Rows are points. A path goes straight from each point to the next, and from the last back to the first. The post is the endless flat space through its rows: a point in 2 columns, a line in 3, a plane in 4, and so on, so that a path can go around it. How many times does the path go around the post? Going back the other way cancels.

Post (1 x 2):
|  0.2 | -1.8 |
Path (14 x 2):
|  3.6 | -1.7 |
|  1.6 |  0.6 |
| -2.5 |  2.5 |
| -5.6 | -2.1 |
|  0.0 | -3.5 |
|  4.8 | -4.4 |
|  3.9 | -0.3 |
|  3.5 |  2.0 |
|  4.5 | -2.7 |
|  1.5 | -5.3 |
| -4.2 | -5.5 |
| -3.0 |  0.7 |
| -0.8 |  1.8 |
|  4.8 |  1.8 |
Times around: 0

Post (2 x 3):
|  0.3 |  1.9 | -0.5 |
|  1.5 | -4.8 | -1.4 |
Path (21 x 3):
|  2.1 |  0.4 | -1.3 |
|  2.5 | -3.6 | -7.4 |
| -2.1 | -3.1 | -3.9 |
| -2.7 | -1.9 |  1.8 |
|  2.3 | -7.6 |  4.1 |
|  2.6 |  0.4 | -0.5 |
|  3.5 | -4.1 | -3.2 |
| -0.8 |  2.8 | -2.0 |
| -4.3 |  1.8 |  1.1 |
|  0.7 | -4.8 |  4.0 |
|  2.4 |  3.0 |  4.6 |
|  4.4 |  0.8 | -2.1 |
|  0.5 | -0.7 | -3.1 |
| -1.0 | -6.2 | -5.3 |
| -2.3 | -6.3 |  1.6 |
|  2.9 | -3.2 |  4.9 |
|  2.8 | -2.0 |  1.6 |
| -0.4 |  1.9 |  2.3 |
| -2.0 | -2.7 | -1.3 |
| -2.2 |  1.8 | -5.1 |
|  2.5 | -3.6 | -4.1 |
Times around: 2

Post (3 x 4):
|  6.7 |  0.4 |  1.2 | -3.5 |
| -3.2 | -2.3 | -0.1 | -0.7 |
| -0.8 |  1.4 |  2.3 | -1.1 |
Path (14 x 4):
| -0.5 | -0.3 | -1.4 | -2.0 |
| -2.8 |  2.6 | -1.3 |  1.8 |
|  4.0 |  1.9 |  1.8 |  1.2 |
| -7.0 |  1.5 | -1.9 |  1.0 |
|  0.6 |  2.4 |  0.2 | -3.5 |
|  2.6 | -3.1 | -0.1 | -5.1 |
|  2.8 |  0.3 |  5.0 | -1.1 |
|  5.6 |  3.3 |  5.6 |  2.5 |
|  0.4 |  1.0 |  7.6 |  0.3 |
|  4.3 |  3.0 |  5.2 | -3.1 |
|  0.0 |  4.3 |  4.1 | -6.0 |
| -2.0 |  1.9 | -2.7 | -3.2 |
| -4.1 | -1.0 | -0.7 | -3.5 |
| -6.7 | -1.8 | -0.8 | -4.2 |
Times around: 0

Post (5 x 6):
| -1.9 |  1.1 |  1.7 | -2.6 | -0.5 |  2.7 |
|  3.6 | -1.6 |  2.9 |  1.1 | -2.3 | -0.1 |
|  2.8 | -1.0 | -0.1 | -0.8 | -2.7 |  1.5 |
| -6.3 | -3.2 | -2.1 |  3.0 | -3.1 | -1.6 |
| -3.7 |  4.5 | -2.3 | -6.4 |  5.5 |  1.4 |
Path (29 x 6):
| -6.9 |  1.8 |  0.7 |  0.0 | -3.4 | -2.5 |
| -3.3 |  1.8 |  7.0 |  4.0 | -4.4 |  2.0 |
|  4.1 |  3.8 | -5.2 | -5.3 | -2.5 | -2.5 |
| -0.2 | -1.0 |  4.5 | -4.2 | -1.3 |  1.4 |
| -0.3 |  1.9 | -2.8 | -4.9 |  5.7 |  1.7 |
|  0.9 | -0.9 |  3.3 |  0.1 | -1.2 |  3.2 |
| -3.5 | -0.8 | -3.3 | -4.2 |  0.1 |  2.6 |
| -2.7 |  1.3 |  4.3 | -6.0 | -4.7 |  3.0 |
| -1.5 | -0.3 | -1.4 |  1.4 | -4.5 | -3.2 |
| -1.9 |  1.4 |  0.4 |  3.5 |  1.7 | -1.6 |
| -6.1 |  0.5 | -0.1 | -1.5 |  1.8 |  5.7 |
|  0.4 | -1.3 | -2.4 | -5.0 |  0.1 |  4.6 |
| -1.0 | -4.2 | -1.0 |  1.3 | -2.6 | -3.5 |
| -2.4 | -0.6 | -5.1 | -2.2 |  3.6 |  3.2 |
|  2.4 |  0.0 | -0.8 | -0.4 | -0.4 |  3.8 |
|  0.5 |  3.8 | -7.7 | -3.2 |  1.9 | -0.3 |
|  6.0 |  3.6 | -0.2 | -5.9 |  1.4 | -5.1 |
|  0.5 | -0.7 | -5.7 | -6.8 |  0.8 | -1.9 |
| -2.6 | -0.8 |  2.1 | -1.5 |  1.7 | -2.6 |
|  4.4 |  0.7 |  1.2 | -3.2 | -2.4 |  0.7 |
|  3.1 |  0.7 | -1.7 |  0.6 | -4.9 | -0.6 |
|  1.7 | -1.5 | -2.0 |  3.7 | -5.9 |  5.7 |
| -0.2 | -1.9 | -4.2 | -1.4 |  1.1 |  6.3 |
|  4.2 | -0.2 |  2.0 | -8.2 |  2.8 |  3.7 |
|  3.8 | -1.1 |  1.3 | -1.4 | -0.3 | -4.5 |
| -1.1 | -3.2 | -0.5 | -3.1 | -1.2 |  1.5 |
|  4.9 |  1.7 | -2.7 | -5.4 |  3.3 |  4.4 |
|  5.2 |  0.6 |  3.1 |  0.2 | -0.2 |  1.9 |
|  6.3 | -0.6 |  2.0 |  0.6 | -5.8 |  1.0 |
Times around: 0
